Every row gives one point. Each copy is the shape, with its points in the same order, stretched, turned, moved and blurred by noise. Some copies are also mirrored. Which?

Shape (7 x 2):
[[-0.24  0.37]
 [ 0.28 -0.54]
 [-0.65  0.42]
 [-0.22  0.43]
 [ 0.04 -0.69]
 [ 0.14 -0.13]
 [-0.01  0.47]]
Copy 1, 7 rows:
[[-0.07  0.52]
 [ 0.06 -0.43]
 [-0.29  0.61]
 [ 0.15  0.41]
 [-0.21 -0.56]
 [ 0.09 -0.16]
 [ 0.18  0.50]]
Copy 1 is: only turned
Copy 2, 7 rows:
[[ 0.14 -0.39]
 [-0.57  0.49]
 [ 0.06 -0.86]
 [ 0.23 -0.40]
 [-0.77  0.30]
 [-0.18  0.20]
 [ 0.37 -0.27]]
Copy 2 is: mirrored
Copy 3, 7 rows:
[[-0.34  0.14]
 [ 0.62 -0.04]
 [-0.52  0.48]
 [-0.31  0.05]
 [ 0.65  0.15]
 [ 0.31 -0.12]
 [-0.28 -0.09]]
Copy 3 is: mirrored
Copy 4, 7 rows:
[[-0.20  0.18]
 [ 0.52 -0.38]
 [-0.51  0.10]
 [-0.19  0.26]
 [ 0.40 -0.60]
 [ 0.24 -0.08]
 [-0.04  0.35]]
Copy 4 is: only turned

Shape (7 x 4):
[[-0.17  0.12 -0.01  0.43]
 [-0.03  0.05  1.00 -0.14]
 [ 0.22 -0.21 -0.36  0.26]
 [ 0.17 -0.05  0.12  0.41]
 [-0.41 -0.17 -0.17  0.05]
 [ 0.08 -0.22  1.11  0.14]
 [-0.03  0.34 -0.39 -0.26]]
Copy 1, 7 rows:
[[ 0.23  0.25  0.35  0.26]
 [-0.76 -0.01 -0.07 -0.05]
 [ 0.55 -0.16  0.03  0.17]
 [ 0.17  0.00 -0.03  0.43]
 [ 0.12 -0.03  0.62 -0.15]
 [-0.89 -0.24 -0.07  0.33]
 [ 0.57  0.25  0.06 -0.52]]
Copy 1 is: mirrored
Copy 2 (7 x 4):
[[-0.03  0.52  0.44  0.09]
 [ 0.04  0.08  0.05 -1.14]
 [ 0.07  0.04  0.19  0.55]
 [ 0.20  0.08  0.34  0.06]
 [-0.45  0.44  0.09  0.10]
 [ 0.08 -0.15  0.29 -1.10]
 [ 0.06  0.55 -0.28  0.23]]
Copy 2 is: only turned
Copy 3 (7 x 4):
[[ 0.05 -0.09  0.11  0.61]
 [-0.12  0.17  1.03  0.03]
 [ 0.08 -0.37 -0.19  0.10]
 [ 0.12 -0.27  0.30  0.29]
 [-0.39 -0.09 -0.14  0.33]
 [-0.16 -0.16  1.26  0.09]
 [ 0.07  0.42 -0.43 -0.05]]
Copy 3 is: only turned

Shape (9 x 6):
[[ 0.36 -0.06  0.03 -0.50 -0.56 -0.34]
 [ 0.04  0.33  0.05 -0.53  0.01  0.01]
 [ 0.34  0.01  0.21  0.56  0.24  0.06]
 [ 0.42 -0.23  0.25  0.23  0.22  0.22]
 [-0.12 -0.25  0.09  1.40  0.22 -0.25]
 [-0.07 -0.32  0.21 -0.26  0.28 -0.11]
 [-0.09 -0.28 -1.07 -0.40 -0.44  0.05]
 [ 0.45  0.04 -0.24 -0.18  0.29 -0.24]
 [ 0.30  0.20  0.42  0.34 -0.20  0.00]]
Copy 1 (9 x 6):
[[ 0.17  0.13  0.01 -0.53 -0.82  0.40]
 [-0.10  0.24 -0.28 -0.51  0.06  0.21]
 [-0.04  0.16 -0.11  0.59 -0.08  0.25]
 [-0.01 -0.01 -0.23  0.36 -0.05  0.52]
 [-0.05 -0.26  0.49  1.22  0.05 -0.33]
 [ 0.14 -0.28  0.02 -0.11  0.25  0.35]
 [ 0.26 -0.53 -0.85 -0.73 -0.46 -0.34]
 [ 0.54  0.27 -0.42 -0.02 -0.25  0.16]
 [-0.31  0.28  0.16  0.28 -0.39  0.36]]
Copy 1 is: only turned
Copy 2 (9 x 6):
[[-0.45 -0.05 -0.01 -0.66 -0.34 -0.36]
 [ 0.10  0.24 -0.07 -0.51 -0.16  0.13]
 [-0.04  0.03 -0.27  0.58 -0.23 -0.07]
 [ 0.07  0.00  0.02  0.38 -0.23 -0.23]
 [-0.34 -0.63 -0.44  1.14  0.25  0.07]
 [ 0.09 -0.07  0.11 -0.07  0.31 -0.15]
 [ 0.19 -1.05 -0.01 -1.00 -0.34  0.07]
 [ 0.24 -0.07 -0.38 -0.17 -0.17 -0.28]
 [-0.39  0.18 -0.13  0.32 -0.32 -0.04]]
Copy 2 is: only turned
Copy 3 (9 x 6):
[[ 0.23 -0.04  0.60 -0.16 -0.31  0.28]
 [ 0.11  0.05  0.00 -0.16  0.16  0.30]
 [ 0.40  0.05 -0.11 -0.47 -0.08 -0.61]
 [ 0.55 -0.23  0.07 -0.47  0.14 -0.43]
 [ 0.17  0.08 -0.04 -0.13 -0.40 -1.45]
 [ 0.16 -0.07  0.43 -0.10  0.41 -0.24]
 [ 0.59 -0.42  0.18  1.24  0.00  0.32]
 [ 0.64  0.36  0.13  0.07  0.14 -0.05]
 [ 0.14 -0.07 -0.02 -0.74 -0.33 -0.34]]
Copy 3 is: mirrored
Copy 4, 9 rows:
[[-0.01  0.25  0.81 -0.41  0.18 -0.11]
 [-0.10  0.58  0.18 -0.03  0.03 -0.19]
 [ 0.02 -0.22 -0.22 -0.09  0.17  0.59]
 [ 0.05 -0.01  0.13  0.12  0.13  0.61]
 [-0.41 -1.17 -0.53 -0.17 -0.12  0.75]
 [-0.27 -0.01  0.32  0.36  0.21  0.12]
 [ 0.43 -0.19  0.52  0.13 -0.82 -0.66]
 [ 0.35  0.04  0.18  0.00  0.18 -0.08]
 [-0.25  0.12 -0.05 -0.35  0.10  0.50]]
Copy 4 is: mirrored

Shape (13 x 8):
[[ 0.05 -0.10 -0.45 -0.70 -0.07 -0.14 -0.55 -0.54]
 [ 0.38 -0.01 -0.20  0.32 -0.31  0.38  0.46  0.20]
 [ 0.17  0.31  0.39  0.06 -0.43  0.56  0.16 -0.03]
 [-0.30  0.01  0.15  0.08 -0.18 -0.33 -0.33 -0.05]
 [ 0.27  0.48  0.02  0.04 -0.26  0.40  0.07  0.16]
 [-0.20 -0.20  0.43  0.24 -0.31  0.37 -0.04  0.00]
 [-0.52  0.00  0.01  0.36  0.23 -0.33 -0.22 -0.54]
 [ 0.65  0.40  0.28 -0.01 -0.06  0.29  0.14  0.04]
 [ 0.38 -0.57 -0.34  0.03 -0.71 -0.05 -0.57 -0.54]
 [ 0.55  0.10 -0.06 -0.46  0.37  0.34  0.46  0.52]
 [ 0.40 -0.44 -0.48 -0.35 -0.85 -0.57 -0.86 -0.37]
 [ 0.07 -0.24 -0.03 -0.14  0.59 -0.37 -0.60 -0.36]
 [-0.16 -0.07  0.40  0.08 -0.21 -0.27  0.21 -0.48]]
Copy 1:
[[ 0.79 -0.25 -0.70  0.00  0.14  0.59 -0.37 -0.03]
 [-0.25  0.38  0.05 -0.05 -0.37  0.00  0.58  0.23]
 [-0.32  0.08  0.08 -0.64 -0.50  0.14  0.17  0.17]
 [ 0.31 -0.21  0.06  0.11  0.10 -0.20 -0.32 -0.26]
 [-0.19  0.34  0.05 -0.40 -0.43  0.22 -0.05  0.38]
 [-0.17 -0.47  0.10 -0.19 -0.22 -0.13  0.23 -0.14]
 [ 0.26 -0.13  0.14  0.20  0.87 -0.06 -0.10 -0.46]
 [ 0.07  0.43  0.33 -0.69 -0.38  0.11  0.11  0.52]
 [ 0.65 -0.47 -0.11  0.22 -0.44  0.42  0.21 -0.69]
 [ 0.06  0.41 -0.23 -0.34 -0.23 -0.01  0.22  1.22]
 [ 1.10 -0.40 -0.27  0.32 -0.63  0.33 -0.34 -0.73]
 [ 0.87 -0.28  0.09  0.23  0.67  0.13 -0.28  0.12]
 [ 0.16 -0.03  0.04 -0.37  0.19 -0.35  0.29 -0.41]]
Copy 1 is: only turned
Copy 2, 13 rows:
[[-0.08  0.02  0.13  0.52 -0.45 -0.66 -0.49 -0.69]
 [ 0.34  0.10 -0.42  0.14 -0.27  0.64 -0.07  0.05]
 [ 0.16  0.45 -0.45 -0.33 -0.25  0.26  0.32 -0.21]
 [ 0.09  0.06 -0.26 -0.08  0.32 -0.47 -0.15 -0.04]
 [ 0.19  0.69 -0.40  0.04 -0.36  0.26  0.29 -0.08]
 [ 0.09  0.00 -0.22 -0.69  0.03  0.02 -0.04  0.02]
 [-0.14 -0.23  0.00  0.02  0.92 -0.37 -0.17 -0.28]
 [ 0.57  0.84 -0.23  0.17 -0.29  0.41  0.36 -0.14]
 [ 0.35 -0.09 -0.21  0.21 -0.40 -0.15 -1.13 -0.67]
 [ 0.29  0.51  0.13  0.46 -0.63  0.32  0.39  0.38]
 [ 0.60 -0.05 -0.41  0.55 -0.58 -0.62 -1.22 -0.71]
 [ 0.13  0.15  0.42  0.32  0.34 -0.48 -0.38 -0.16]
 [ 0.35 -0.26 -0.24 -0.07  0.43 -0.29  0.13 -0.42]]
Copy 2 is: mirrored
Copy 3, 13 rows:
[[ 0.72  0.36 -0.18 -0.45  0.16  0.02 -0.60 -0.06]
 [-0.45  0.08 -0.27  0.15  0.01  0.09  0.52 -0.15]
 [-0.76  0.26 -0.10 -0.31  0.25  0.25  0.20  0.00]
 [-0.32  0.11 -0.10 -0.05 -0.01 -0.15 -0.62  0.25]
 [-0.42  0.33 -0.21 -0.02  0.35  0.36  0.28  0.22]
 [-0.63 -0.22  0.07 -0.37 -0.11  0.01 -0.15 -0.03]
 [-0.16 -0.38  0.07  0.11  0.01  0.00 -0.89 -0.07]
 [-0.51  0.54  0.21  0.05  0.36  0.18  0.39 -0.05]
 [ 0.32  0.24 -0.19 -0.37 -0.72  0.06 -0.50 -0.47]
 [ 0.00  0.35  0.10  0.09  0.58 -0.30  0.88  0.27]
 [ 0.60  0.73 -0.42 -0.35 -0.65 -0.11 -0.83 -0.14]
 [ 0.52  0.00  0.61  0.04 -0.01 -0.12 -0.58 -0.03]
 [-0.66  0.12  0.01 -0.16  0.15 -0.33 -0.52 -0.30]]
Copy 3 is: only turned

Shape (15 x 11):
[[-0.03  0.23  0.09 -0.18 -0.15  0.10  0.47  0.52 -0.18  0.02  0.12]
 [ 0.03 -0.36  0.36 -0.06 -0.22 -0.10  0.11  0.18  0.22 -0.05  0.06]
 [ 0.08 -0.01 -0.77  0.05 -0.23 -0.19 -0.49 -0.67  0.52  0.33 -0.72]
 [ 0.21 -0.13  0.06  0.13  0.38  0.26 -0.29  0.23 -0.10 -0.09 -0.59]
 [ 0.15 -0.37 -0.88  0.58 -0.12 -0.14 -0.08 -0.23 -0.15  0.28 -0.96]
 [ 0.22 -0.14  0.00  0.45  0.15  0.49 -0.05  0.15  0.18  0.54  0.09]
 [ 0.24  0.14  0.43  0.27  0.54  0.21  0.13  0.19  0.12 -0.06 -0.21]
 [ 0.01  0.32  0.61 -0.33 -0.13  0.05 -0.18 -0.30 -0.51  0.08  0.10]
 [ 0.02 -0.50 -0.13 -0.22  0.53  0.48  0.37  0.03  0.08  0.12 -0.19]
 [-0.64  0.64 -0.81 -0.33 -0.45 -0.97 -0.39 -0.46 -0.06  0.18  0.19]
 [-0.08 -0.22  0.10  0.30  0.15  0.13  0.03  0.09 -0.26 -0.37  0.36]
 [-0.72  0.17 -0.54  0.28 -0.33 -0.18 -0.44 -0.47  0.37  0.38 -0.73]
 [-0.16  0.50  0.02 -0.10 -0.41  0.41 -0.52 -0.16 -0.47 -0.45 -0.26]
 [ 0.00  0.06  0.16 -0.15  0.01  0.17 -0.56  0.46 -0.08  0.13  0.13]
 [-0.80  0.26 -0.19 -0.43 -0.35 -0.66 -0.32 -0.40 -0.56  0.19 -0.18]]
Copy 1, 15 rows:
[[-0.40  0.11  0.14  0.14  0.53 -0.55  0.46 -0.15 -0.56 -0.35  0.09]
 [-0.32 -0.28 -0.18  0.00  0.07 -0.40  0.53 -0.19 -0.02  0.23  0.32]
 [-0.01  0.53 -0.29 -0.65 -0.73  0.47 -0.35  0.23  0.29  0.05 -0.09]
 [ 0.46 -0.30  0.00  0.20 -0.04  0.06  0.16  0.24 -0.48 -0.46  0.29]
 [ 0.62  0.91 -0.65 -0.37 -0.39  0.28  0.01  0.89 -0.45  0.13  0.02]
 [-0.18  0.33 -0.03  0.44 -0.23  0.23  0.52 -0.23 -0.55  0.01  0.27]
 [ 0.34 -0.25  0.39  0.50  0.12 -0.26  0.21 -0.23 -0.32 -0.13  0.06]
 [-0.20 -0.65  0.43 -0.17 -0.19 -0.59  0.39 -0.49 -0.76  0.19 -0.23]
 [-0.06 -0.54 -0.11  0.16  0.44  0.53  0.19  0.12 -0.35  0.07  0.28]
 [-0.77  0.63  0.30 -0.77 -0.41 -0.68 -0.71 -0.18 -0.12  0.56  0.34]
 [-0.02 -0.23 -0.25  0.28  0.14 -0.62  0.00 -0.28 -0.62  0.39  0.60]
 [-0.49  0.43 -0.18 -0.23 -0.85  0.06 -0.53  0.60 -0.11  0.15 -0.29]
 [-0.11 -0.27 -0.23 -0.25 -0.38 -0.64 -0.38 -0.23 -0.85 -0.60 -0.10]
 [-0.36 -0.27  0.14  0.14 -0.21 -0.26  0.28 -0.17 -0.59 -0.36  0.77]
 [-0.68 -0.16  0.29 -0.53 -0.33 -0.60 -0.24  0.24 -0.63  0.61  0.01]]
Copy 1 is: only turned
Copy 2:
[[ 0.43  0.39  0.10 -0.04  0.33  0.22  0.32  0.12  0.19  0.10  0.04]
 [ 0.49 -0.10  0.05  0.14 -0.34  0.21  0.04  0.07  0.04 -0.26 -0.16]
 [-0.34 -0.80 -0.48  0.18 -0.99 -0.76  0.45 -0.07 -0.22  0.31  0.54]
 [-0.01 -0.42  0.02  0.21  0.32 -0.15  0.06  0.17 -0.55  0.29 -0.23]
 [ 0.01 -1.31 -0.16 -0.26 -0.08 -0.77  0.76  0.17 -0.25  0.11  0.31]
 [ 0.57 -0.69 -0.08  0.63  0.35 -0.09  0.13 -0.34  0.00  0.17  0.10]
 [ 0.04 -0.11 -0.06  0.24  0.53  0.15  0.03 -0.18 -0.30  0.17 -0.64]
 [ 0.41  0.44  0.35  0.14  0.00 -0.09  0.18 -0.54 -0.52 -0.02  0.20]
 [ 0.22 -0.78  0.31 -0.06  0.25  0.08 -0.27  0.08  0.13  0.47 -0.16]
 [-0.51  0.45 -0.01 -0.06 -0.60 -0.77  0.51 -0.07  0.61 -0.23  1.29]
 [ 0.22 -0.31  0.11 -0.07  0.47  0.33 -0.03 -0.05 -0.06 -0.57  0.26]
 [-0.48 -0.61  0.22  0.59 -0.83 -0.63  0.77  0.00  0.09  0.21  0.53]
 [-0.17  0.20  0.22  0.28 -0.16  0.10  0.49  0.02 -0.79  0.04  0.68]
 [ 0.40  0.11  0.11  0.63  0.15 -0.15 -0.10  0.25 -0.19  0.12  0.35]
 [-0.10  0.39  0.84 -0.13 -0.39 -0.69  0.41 -0.10  0.15 -0.10  0.83]]
Copy 2 is: only turned
Copy 3:
[[ 0.12  0.18 -0.26  0.18  0.16  0.13  0.14  0.11 -0.24 -0.44  0.56]
 [-0.08 -0.03  0.02  0.19 -0.32  0.12  0.26  0.33  0.04 -0.02  0.03]
 [ 0.60  0.06  0.00 -0.21  0.14  0.13 -0.78  0.05  0.18  0.85 -0.42]
 [ 0.40  0.02  0.08 -0.32  0.14  0.42 -0.01 -0.05 -0.04 -0.28 -0.76]
 [ 1.04 -0.18 -0.53 -0.41  0.24  0.31 -0.39  0.17  0.02  0.55 -0.43]
 [ 0.30  0.07 -0.06  0.14 -0.13  0.41  0.39 -0.45  0.01  0.27  0.16]
 [ 0.00  0.10 -0.01 -0.01  0.21  0.21  0.52 -0.28  0.29 -0.36 -0.38]
 [-0.16 -0.28  0.26  0.63  0.16  0.18 -0.10 -0.37 -0.43 -0.13 -0.26]
 [ 0.14 -0.31 -0.11 -0.66 -0.16  0.11  0.10 -0.39  0.13 -0.15  0.17]
 [ 0.14 -0.08  0.01  0.28  0.99  0.11 -0.49  0.55 -0.64  1.00  0.39]
 [-0.24 -0.31 -0.09 -0.01  0.11  0.79  0.34  0.09  0.06 -0.11  0.04]
 [ 0.13  0.56 -0.29 -0.11  0.32  0.09 -0.52  0.23 -0.36  1.09 -0.46]
 [ 0.05  0.18  0.00  0.20  0.24  0.83 -0.71  0.10 -0.25 -0.21 -0.49]
 [ 0.23  0.26  0.53  0.22  0.06  0.54  0.11  0.16 -0.38  0.14 -0.17]
 [-0.09 -0.09 -0.11  0.34  0.57 -0.03 -0.48  0.29 -0.95  0.52 -0.13]]
Copy 3 is: only turned
